Each wall is flat, endless, passes through zero and stands at right angles to its row. A trip goes straight from one point to another. List the walls that it crosses, first one first.

Walls:
(1): [ 31 -13 -38]
(2): [ 33  76 -29]
(3): [ 17 -19 -17]
(4): [-10 -18  77]
Trips:
[-36 -11 -40] to [-10 -78  30] => 4, 1
[-16  13  29] to [-20 -25 -36] => 4, 3, 1
[ 54  14 -10] to [11 20 36] => 4, 3, 1
[ 18   1 -28] to [ -1 -25 -39] => 2
[57 -9 37] to [ 90  35 -39] => 4
[ -7 -32  32] to [ 30 -69   0] => 3, 1

Walls:
(1): [ 29  42  34 -32  43 -17]
(2): [-57   3  23  -4  24  22]
(3): [ 15 -10  -2 -10 -17 -40]
(4): [ 52 -43  -2  13 -55  50]
Trips:
[-17 -36  11  44  55  13] to [-19 -32 -38  29  31 -24] => 3
[-20 -33 -22 -71 -32 -43] to [ 16  32 -57 -53  95  -1] => 1, 2, 3
[ -3  -1 -28 -17 -22 -22] to [-25 -20 -34 -17 -17 -16] => none
[ 31 -25 -16 -23  37   4] to [ -9 -45  30  72  59  56] => 3, 2, 1
[12 65 16 33 42 10] to [ -7  89 -52   8 -11   1] => 2
[-14  50   6 -32   9  11] to [-27 -27   3  26  17   0] => 1
[ 34   6  -6  16  -7 -19] to [-14 -41  69   1  15 -26] => 4, 2
[-26  24 -25 -47 -35  25] to [ 39  -5 -23 -44 -27  64] => 2

Walls:
(1): [-67  29 -53 -12  -1 -50 -32 -19 -15  66 -21]
(2): [-14  15 -26 -11  35  -3   9  65  -2 -19  21]
(3): [  0  17  14  31 -24  -5 -29 -36  10 -27   3]
Trips:
[ 35 -45  40 -48  27  -8 -35  26  22 -29 -45] to [ -4 -35 -34 -20 -29  16  57 -62  17  19  25] => 2, 1
[ 41 -35  -6 -25  41  -4  -7  18  35  29  -3] to [ 12  13  80  28  18  28  26  24  20 -24  17] => 3
[ -6  40 -43 -62   8  -5  25  53 -19  73 -36] to [-52  -1  12  54   4 -40 -22  -8  -8 -23  -1] => 3, 2
[  1  12  34  30  70 -46 -10 -33  22  73  82] to [-10 -27  29  -2 -46   9  71  70  19  29 -34] => 3, 2, 1

Walls:
(1): [  2  43 -23 -46 -31 -18  -1  -2  -3  -5   3  54   6  27 -76   4   9  68]
(2): [ 23  -6  53  23  -3  19   1 -11  46   0  -8  22 -55   9 -17   5 -22 -35]
(3): [  1 -37   6  41  24  12  23 -17  26  30 -11  20  50  41 -17   0 -12  18]
(4): [ -4  63  -6 -11  14 -56   3 -29 -20 -34  31  37 -55 -17  -3   3  12 -29]
(5): [-17 -52   1  33 -16   1  -8  -9 -25 -26  50  10  16 -38  27 -13 -21 -50]
(6): [-57 -44  47   7 -13  15  13 -16   6  12  16  54  24  -1 -29  19   8  14]
(7): [ 11  19 -41  -9  55  -8 -62  31 -26 -66  53  11 -44  14   8  -8 -49 -66]
(8): [ 10 -48  31  11  21  -5 -28 -37 -24  -6 -11  43  11  46  -4 -43  -6 -56]
(9): [-22 -12  57 -10  43  -6  -9  -8  36 -18 -21  -1 -21 -25  -2  30 -49 -41]
Trips:
[ 26  55 -27  21  23  42  -2  37  25  -1   6 -20  72   2 -24   4 -42 -12] to [-25 -43  16  -4  41   5  39  49 -18 -45   6 -48  37  30 -30 -25 -21 -21] => 1, 9, 5, 8, 6
[  3  -8 -40 -36 -77 -12 -17 -40 -32 -11  77  37  71  43 -26  44 -42 -24] to [-24 -60 -26 -17 -50  -3  10 -18  10  17  10  31  40  24  18  67 -48  95] => 4, 7, 8, 5
[ 69 -35 -18  20 -63  46 -29  42 -65 -22  16  -3 -35  38   7  34  11  26] to [-19 -37  21  61 -12  11  18  26  42  38 -42   4  14  48  43 -14 -17 -38] => 2, 8, 1, 3, 7, 6, 9
[ -8 -51 -28 -31 -19   0  61  18   8 -49 -34 -61 -53  34  25 -48  52 -10] to [ 48  16 -56 -50   5 -15  27  32   3 -46  30  34 -34  11  19 -17   8   0] => 7, 4, 1
